Rows are points. Two turns around zero, p and q, are shown by what they do to some points. Write where each new point lands after one turn and then the other. Backwards means that the second turn is done in reverse. Each puzzle has new turns, and all numbers are rounded.
In the rows, zero is written as 128.

Turn p:
[ 95 121] => [101 108]
[101 146] => [ 96 133]
[187 117] => [186 143]
Turn q:
[106  94] => [ 99 100]
[104 166] => [113 170]
[174 124] => [172 114]
Where do these land?
p, then q: [109 104] => [115 101]
p, then q backwards: [103 130] => [107 114]
p, then q: [158 122] => [159 128]
p, then q: [119  87] => [128  86]
q, then p: [151 197] => [136 200]

Turn p:
[113 164  93] => [127 161  87]
[114 141 108] => [121 140 104]
[121 108 182] => [105 115 180]
[108 124  88] => [119 121  85]
[184 103 170] => [168 104 186]
Turn q:
[101 132  95] => [ 87 126 115]
[122  59 136] => [137  60 138]
[144 173 143] => [143 176 132]
[127 113 117] => [123 112 119]
[165  96 136] => [168 101 115]
[109 196 142] => [110 194 150]
Where do these land?
p, then q backwards: [130 156  98] => [158 150 111]
p, then q: [188 145 117] => [181 146  98]
q, then p backwards: [131 116 175] => [167 120 156]
q, then p backwards: [ 75 120 162] => [120 108 188]
q, then p: [117 103  88] => [106  98  96]

Turn p:
[ 97 102 153 225 108 121] => [117 135 166 226 133  97]
[121 124 149  70  78 145] => [105 119 154  82  72 138]
[161 128 102 108 132 122] => [158 122 101 106 121 129]
[133  86 131 128 151 110] => [142  87 134 131 149 111]
[140 119 123 138 125 153] => [143 124 131 142 119 149]
[130 144 109 113 109 127] => [123 139 108 115 105 129]
[ 85 123 117 101 141 129] => [ 85 106 114 115 137 136]
[125 161 162 117 163 142] => [119 154 149 104 166 151]
[161 164 106 152 144 104] => [161 167  95 132 147 112]
Turn q:
[131 123 118 121 136 145] => [133 119 113 117 135 135]
[125 170 101 139 106 155] => [142 170  98 139 132 156]
[174 150 126 122  99 122] => [178 148 137 131 106 130]
[ 86 119 149 114 107 116] => [ 83 138 144 115 105 130]
[116 115 119 156 105 145] => [115 123 106 153 109 147]
[126 107 193 167 185 116] => [105  76 188 159 170 130]
[124 139  60 139 138 147] => [138 143  61 136 149 120]
[137 115 117  73 135  71] => [134 133 144  85 114  62]
[133 114 169 120 141 134] => [124 102 162 116 132 141]
Where do these land?
q, then p: [102 135 146 102 145  91] => [ 94 135 145 100 150 103]
p, then q: [162 137 137 107 118 144] => [157 134 136 103 114 147]
q, then p: [157 129 125 132 150 142] => [161 113 127 126 141 136]
p, then q: [157 103 114 115 107 115] => [151 119 127 125  89 111]
p, then q: [ 72 110 137 154 153 153] => [ 78  99 122 155 157 150]
p, then q: [ 39 141 111 119 142 141] => [ 47 135  89 128 152 138]
p, then q: [167 127 140 150  66 125] => [162 157 160 156  82 137]
q, then p: [168 142 113 144 144 112] => [172 138 125 133 147 110]

Turn p:
[185 152 152 135 141 159 174 129] => [168 159 103 163 111 180 141 116]
[139 132 113 169 145  69 104 143] => [116 135 139 179 140  81  99 150]
[125 116 153 120 161 129 147 139] => [156 133 134 134 156 131 155 124]
[152 124 201 155 136  69 107 123] => [146 154 203 182 115 101 142 130]
[116 151 131  77 164 225 102 117] => [159 161 119  40 157 188 109 120]
[119 104  95 149  77 119 135 156] => [102  74 109 138 102 119 127 158]
[ 63 146 137 124  84 124 157 125] => [ 61 106 136 114 131 146 171 122]
[ 98 105  85 137 118 140 122 100] => [105  87 114 105 136 118 101 103]
[155 122  85  87 126 119 104 120] => [139 143  95  97 104  88 107 129]
Turn q:
[ 99  85 155 154 158 156 127  92] => [ 78  77 141 149 128 111 144  99]
[140 204 157 125 133 133 138 124] => [162 178 165 129 137  95 122 101]
[111 136 107 115 135  61 162 169] => [161 145  92 102 117 103 169 179]
[117 109 137 100  86 117 150 161] => [134 140 138 114 109 168 164 161]
[ 96  80 137 138  79 137 120  94] => [ 95  89 141 130  71 161 131 120]
[159 133 155 120 107 138  94 133] => [136 135 164 147 135 150  96 141]
[ 94 134 131  98 154 166 148 213] => [ 83 182 131 101 181 137 178 156]
[149 100 144 133 150 159 146 137] => [116 114 130 156 165 144 150 117]
[156 132 107 206 147 164 106 103] => [102 128  94 189 134 112  82  82]
[129 141  74 116 153  57 101  92] => [169  95  83  86 114  84  84 146]
[159 154 103 104 107 120 115  90] => [172 125 128 106 119 142  86 106]
Where do these land?
q, then p: [ 50 107 136 136 159 101 151 167] => [ 88 107  91 142 152 103 202 143]
q, then p: [141 100 151 157 162 123 136 173] => [124 108 115 176 177 132 129 145]
p, then q backwards: [159 114 101 128 119  81 145 104] => [118 144 123 187 141 112 139 101]
q, then p backwards: [148 131 131  79 121 166 113 122] => [100 134 150 140 150 173 109 110]
q, then p backwards: [142 169 121 124 140 171  88 124] => [117 155 117 146 165 130  91  89]
q, then p: [116 111 154 137 152 106 101 128] => [131 107 151 144 141 102 145 152]
p, then q: [124  88  90 154  57 108 147  89] => [100  73 114 124  52 162 131 140]
q, then p backwards: [151 169  87 105 117 184 129  85] => [131 138 119 123 164 176 124  52]
p, then q: [150 186 123  98 112 157  96 153] => [122 199 144  91 140 147 111 135]
p, then q backwards: [ 99 107 185 161 141  84 174 134] => [145 101 202 145 156 150 171 130]

Turn p:
[154 117 109 149 109 129 126 121 141 117 116] => [149 128 139 145 123 108 109 147 144 124 142]
[121  96 149 160 119 136 141 145 148 115  98] => [116 120 156 161 155 125 118 148 127  93 128]
[140 116 121  91 135 147  97 113 134 183 128] => [156 126 152 100 117 166 102 108 128 158 102]
[118 157 137 156 124 149 117 127 143  99 122] => [130 169 117 154 142 108 129 122 127 110 125]
[124 143 139 113 117 114 112  81 125 147 125] => [139 133 140 125  83 133 130  91 123 128 125]
[157 129 130  93 156 104 134 117 155 133 179] => [134 105 126  66 135  99 130  95 147 142 129]
[138 152 141  97 134 120 133 136  97 107 126] => [118 131 101 102 108 118 141 142  98 125 118]
[138 116 135 186 129 114  94 130 140 129 113] => [112 142 163 170 137 102 101 125 127 144 141]
[103 139 131 104 106 112 105 125 107  86 146] => [ 96 135  89 130  91 115 136 127 143 122 102]
[128  95 124 159 153 153 115  96 128 136 116] => [130 132 139 146 140 149  78 109 125 122 155]
[104 135 114 129 116 155 225 207  91 158 148] => [120 117 113 107 181 187 213 198 131 128 157]
[111 142 105  99 136 102 136 138 128 126 120] => [137  98 101 131 123 125 151 124 119 143 112]
Turn q:
[117 107 153 160 112 171 112 117 105 143 129] => [138 104 156 130 124 182 111 111 137 148 128]
[141 122 125  95 125 144 162 174 120 123 121] => [104 148 141 114 150 133 147 162  95 129 152]
[183 130 105 107 160 104 122 136 159 130 138] => [145 152 108 128 135  99 138 179 153  92 127]
[129 156 125  80 102 167 127 132 126 118 121] => [ 92 163 125  80 135 143 124 132 124 145 119]
[163 148 156 103 156  82 144 122 134 123 129] => [144 145 155 119 134  69 149 142 137 104 115]
[100 135 122 165 112 152 151 119 133 119 151] => [123 127 119 143 149 152 119  79 129 130 151]
[ 91 102 112 137 101 142 136  94 100 153 120] => [133  88 119 105 102 154 108  97 107 137 148]
[ 79 103 144 145 112 152 125 118 155 147 140] => [ 91  95 135 144 113 155 109  98 148 128 148]
[161 160 118 121 155  80 112 149 121 140 152] => [163 160 122 143 128  74 126 160 143 139 133]
[165 149 123 149 137  85 122 130 145 133  94] => [159 128 111 139 120 100 179 141 147 127 109]
[ 88 112 123 147 148 165 126 106 115 114 120] => [119  88 121 131 152 155  98 105 116 131 112]
[ 69 116 132 145 119 146 112 134 123 128 117] => [ 98  96 124 148 120 149 110 106 116 158 123]
[176 124 125 111 123  74 112 135 128  93 133] => [155 173 128 143 102 100 144 153 113  98 102]
Where do these land?
q, then p backwards: [163 104 152 102 101 145 125 107 143 105 153] => [129 116 175 122  95 171 128 105 125 133 132]
q, then p: [139 146 129 149 127 141 152 157 155 140 139] => [131 132 121 115 167 123 147 102 140 128 151]
q, then p: [144 129 117 133 124  95 131 152 127 115 119] => [128 127 126 133 126 116 154 152 120 137 156]
p, then q: [114 131 110 163 105  93 128 120 163 147 120] => [150 111 150 154 124 130 154 102 157 100 145]
q, then p: [140 152 147 141 150  97 130 134 157 153 112] => [132  88 154 133 148 101 152 122 137 117 141]
p, then q: [105 156 117 158 172  84  90 112  94  92 132] => [166 101  84 135  92 110  95  85 121 154 157]
q, then p: [ 88 131 149 143 142 139  88 110  89  96  90] => [137 117 166 160 105 170  88 134  84 125 127]
p, then q: [113 130 107  79 102 161 114 122 118 126 137] => [106 142  92  98 130 161 156 146 134 132 119]
q, then p backwards: [165 146 108 125 104 158 141 103 128 158 114] => [139 139 115  97 126 154 160 120 120 146 172]
q, then p: [160  82 118 103 158 160 148 156 143 141 151] => [ 84 146  94 108 180 113 124 146 136 132 101]
q, then p: [101 101 159 100 134 144 163 115 115  97 130] => [ 79 132 105 127 105 145 111 111 100 100 118]
q, then p: [104 128 125 140 117 119 127 147 104 166 138] => [115 134 159 111 119 144 131 123 156 153 139]
